Each row is a point. Examples show where two turns around zero, p and q, send a point. Write where each new point lands after one turn and then the other. Backwards means that the second turn is done in reverse. Each puzzle has new turns, and all numbers are rounded.
(in the rows, 128 means zero)

Turn p:
[157 123 122] => [148 136 107]
[160 122  92] => [134 137  81]
[110 155 142] => [113 144 155]
[125  94 102] => [123  96 100]
[106 141 157] => [123 130 166]
[110 133 153] => [127 125 159]
Turn q:
[114 153 105] => [123 136  92]
[117 117 139] => [114 130 141]
[143  70 107] => [121  69 149]
[129 157 144] => [140 159 123]
[137 142 145] => [142 146 135]
Where do these land?
q, then p: [127 123 112] => [125 115 118]
q, then p backwards: [143 112 103] => [123  95 127]
p, then q: [139 115 132] => [139 115 131]
p, then q: [144 173 128] => [141 165 101]
p, then q backwards: [123 132 183] => [162 109 168]
p, then q: [ 92 114 110] => [ 88 117 139]

Turn p:
[139 116 146 130] => [124 119 150 129]
[143 157 116 115] => [149 143 120 102]
[122  64 138 105] => [121  65 137 153]
[111 142 134 131] => [111 138 119 121]
[125 161 106 159] => [134 176 114 134]
Turn q:
[134 145 113 140] => [138 142 110 138]
[121 143 109  84] => [104 136 103  92]
[119 103 123 133] => [116 107 131 141]
[173 112 110 120] => [158  97 103 114]
[105 151 162 119] => [115 160 159 115]
[116 114 152 172] => [137 127 162 168]
Where do these land?
q, then p: [138 169  50 139] => [183 171  77 151]
p, then q: [126 101 146 138] => [123 123 155 147]
q, then p: [133 131 162 129] => [119 123 152 105]
q, then p: [139 119 142 127] => [129 116 143 125]
p, then q backwards: [106 126 139 129] => [109 122 116 119]
q, then p: [127 121 128 106] => [124 109 117 124]

Turn p:
[152  94 137 117 124 102 100 163] => [132 105 117 143 107  88 113 167]
[131 140  99 165 163 123 115  98] => [140 152 110 168 142 134 118  87]
[118 108 102 140 105 105 138 116] => [121 133 114 132 114 105 164 111]
[149 137 130 136 105 153 161 131] => [154 119 129 106 113 159 148 128]
[ 91 103 137 106  99 151 101 155] => [ 70 106 114 108 116 129 124 156]
[112 173  91 156 150 123 108 124] => [126 185 104 142 134 139 106 102]
[126 136 157  99 121 101 126 116] => [122 128 170 116 127 102 121 131]
[158 115 141 101 116 154 143 122] => [147  85 138 102 125 137 126 128]
[119 111 143  91 148 110 143 143] => [127 117 142 115 161  99 130 155]
[125 163 143 169 149 158 145 111] => [142 150 142 147 141 187 128 113]
Turn q:
[153 133 167 119  95 123 121 184] => [141 147 170 127  86 103 110 168]
[122 132 124 137 151 137 102  94] => [141 134 115 133 155 149 116  99]
[133 107  68 127 113 161 140 108] => [144  87  72 124 123 146 149 136]
[149 111 164 103 133 118 143 182] => [127 127 181 103 121 103 124 170]
[106 151 129 157 148 111 139 114] => [104 135 132 159 147 125 139 100]
[120 138 121 130 137  88 117 103] => [107 149 108 129 149 111 117 105]
[120 117 129 161 140 114 119 122] => [123 113 131 147 140 117 111 105]
[137 153 110 140 148 130 127 102] => [139 140 108 146 155 131 145 112]
[132 113 125 115 104 160 145  92] => [146 115 109 100 103 149 152 109]
[108 124 144  90 110 139 128 179] => [108 132 156 112 100 147 117 177]
Where do these land?
p, then q: [141 145 131 159 143 138 117 135] => [159 128 123 156 122 136 126 128]
p, then q: [137 152 110 124 158 164  95 193] => [152 130  99 159 146 156  92 189]
p, then q: [119 143 130 113 133 155 113 105] => [133 133 124 114 137 162 112 111]
q, then p: [156 106 138 110 121  82 145 100] => [129 142 150 106 143  71 126 111]
p, then q: [129 121 123 139 136 159 141 134] => [144 104 124 127 136 144 140 138]
p, then q backwards: [129 134 159 114 104  99 178 123] => [159 132 166 109 141 143 170 144]
p, then q: [117  99 152 129  96 110 115 104] => [ 95 114 143 119  96 118 122  98]
q, then p: [131  97 106 123 132 123 124 133] => [120 113 106 132 136 103 123 136]
q, then p: [ 98 145 110 140 175 147 104 157] => [121 126 106 170 150 173 111 150]
p, then q: [123 138 120 129  81 102 147  94] => [110 153 125 101  98 117 162 101]
